Each row is a point. Any point is a mix of the corners, with weights that add up to 1. It lies inside the corners' shape when no weight is negative. Is each point inside? If not, which corners have a negative weight?
In the rows, zero is written as 128.

Corners:
(1): [141 202 102]
(2): [183  52  85]
(3): [114  52 129]
(4): [184  38 190]
Points:
[178  90 155] => outside (3)
[139 149  80] => outside (4)
[140  62 143] => inside
[164  29 116] => outside (1)
[136 141 132] => outside (2)
[138  60 141] => inside
[126 105 131] => outside (2)
[148 165 116] => inside
[180  91 136] => outside (3)

Corners:
(1): [150 166 159 102 111 108  93 179  91]
(2): [135  49 153 120  95 178 175 155 140]
(3): [176 114 117 122 120 160 121  79  97]
(4): [124 139  85 146 145 164 112 147 157]
(5): [161 121 130 112 160 113 134 105 131]
(6): [144 142  54  43  80 137 151 168 148]
(7): [104 156 105 201 140 119 136 169 139]
(8): [ 78  78  52 177 187 180 150 100 112]
(9): [139 137 157   7  85 221 171 119  97]
(10): [ 97  48 132 192 103 109 130  95 153]
Points:
[126 124 135 145 132 147 128 137 118] => outside (6)
[144 122 126  89 118 167 149 138 118] => outside (10)
[127 124 133 158 132 137 128 140 123] => outside (6)
[144 124 129 112 107 151 133 147 139] => outside (8)
[125 122  99 158 132 131 115 149 126] => outside (5, 9)
[128 138 106 130 133 135 131 132 127] => outside (2)
[129 107 103 147 126 133 131 132 141] => outside (9)

Corners:
(1): [159 172 163 144  36 164 145 136 142 209 135 120 183 136]
(2): [159 116  74 187 196  44  98 130 130  77 169 109 106  72]
(3): [184 140 186 139  76 121 181  92 136 100 107 117 190 133]
(4): [114 109  74 152 180  50 110 214  75  82 165  96 101 139]
(5): [143 116  94 142 113 135 130 170 178 169  76 168 126 165]
(6): [153 126  94 197 169  61 160 147 154  14 218 109  84  61]
(7): [191  97 133 132 155 113  83 197 161 132 155 134 118 131]
(8): [118 215 135 133 109 150 123 138 150 166 111 118 145 180]
(9): [125 171 180  87  76  71 155 100 160 136 104 137 151 124]
(10): [117 119  96 116 114 192  72 179 172 168  88 117  76 178]
(11): [200 145 173 159 134  77 168 115 116 124 128 132 103 118]
(12): [114 183 202 147 134 139 177  77  95 135 154 139 165 127]
(13): [164 165 189 146  77  86 167  67 111 131 171 143 152 184]
(14): [105 126 128  89 101 143 155 157 176 196 124  70 185 186]
(15): [143 115   7  84 156 153  98 190 140 160  88 141 106 179]
Points:
[138 148 148 166 138  90 140 119 138  80 158 132 126 121] => outside (1, 11, 14, 15)
[139 164 131 138 113 125 132 137 142 149 127 123 140 153] => inside
[135 138 130 130 131 113 132 145 128 135 119 124 131 154] => outside (1, 6)
[150 140 126 144 123 116 126 139 140 121 126 130 119 134] => outside (14)
[158 138 120 143 114 102 138 150 147 133 127 122 140 139] => outside (10, 12)
[175 139 132 127 113 121 128 145 177 141 118 109 127 124] => outside (4, 5, 12, 13)
[135 138 124 127 115 130 116 144 152 142 117 122 116 149] => inside

Corners:
(1): [ 73 211  86 199 195 110 163 147 119 194 155 139  41  61 188 182 119  70
  77 103]
(2): [ 99  96  98  81 143 135 121 106 215  80  73 133 201 120 156 113 114 225
  89 130]
(3): [ 62 213  79 161 163  98  77 195 159 112 186 106 107  75 122 175 203 136
 100 193]
(4): [ 81 138 129 193  99 167 116 127 153 137 188 212 158 117 148 109 122 142
 125  39]
(5): [ 35 155 143  90 133 189  64 160 100 113  91 216 149 155 158 135 186 153
 150  81]
(6): [150  70 123 151 198 154 153 186 107 142 119 120 176 174  56 191  60 117
  63 170]
(7): [105  43 126 183 221  51 221  90 138  37 207 147 227 226  39  35 199 179
 149 182]
(8): [ 47 176 169 202 116  29 208 107 201 138 176 119 156  86 165 187 150 114
  97 111]
(9): [131 105  84 187  96 133 155 187 135  97 159 180  82 186 189 162 195 221
  94  98]
(10): [130  78 107  76 132  91 146 196  57  88 128 144  61  92  47 170  53 146
 118 157]
(11): [ 64 187 138 156 143  53 154 146  71 142 115 157 104 198 213 141  70 217
 186  98]
(12): [129 205 132  95  82  60 159 167 199 217  69 198  48  68 248  73 173 216
  70 117]
(13): [177 131 173 111 117 140 200  96  86  58 186 161 146 196  98  80 170 142
  98 178]
(14): [105  71  99  76  73 127 184  85 215 112 183 164 105 169  68 171 169 189
 185  94]
(15): [207  99 149  71 150 164  82 102 183  97  67  95 185 151 192 197 143 135
  75  26]
(16): [155 118 151 134 145 139 189 133  82 146 177 139 221 127  90 133 145 151
 187 134]
(17): [ 76 118 111  68 182 158 113 202  65 150 210 110  93  99 175  38 212 214
  72 121]
(18): [ 72 136 208 148 177 130 109 212 200 131  55 150 150 101 166 228  54 116
 155  38]
(19): [110 115  69 135 117 110 192 179 148  85 109 198 192 185  69 131  96 164
 175  48]
(20): [ 87 200 136 164 190 195 139 133 105 169 138 143 128  47  60  81 180 145
  55  95]
(21): [148 106  79 159 102 181  71 197 117  65  94  87 101 223 143 130 163 133
  93 189]
Points:
[100 136 130 139 141 115 143 150 149 119 130 148 128 129 141 147 136 151
 105 109] => outside (16)
[105 146 123 128 136 133 137 156 129 132 137 147 115 124 144 143 142 153
 109 113] => outside (7)
[ 86 107 147 128 154 138 152 128 148  99 158 160 195 163 100 127 158 176
 147  91] => outside (1, 10, 12, 21)
[116 137 112 120 127 111 158 125 141 106 152 139 131 143 130 122 179 169
 113 134] => outside (4, 6, 18)
[104 120 124 115 160 154 117 155 105 103 128 138 148 148  98 137 123 142
 131 120] => outside (8, 9, 12)
[ 97 132 121 152 156 111 152 143 138 119 150 150 136 140 128 133 142 152
 122 118] => inside
[103 121 111 130 132  93 166 167 127 112 143 146 115 157 139 153 135 172
 140 145] => outside (4, 15, 20)
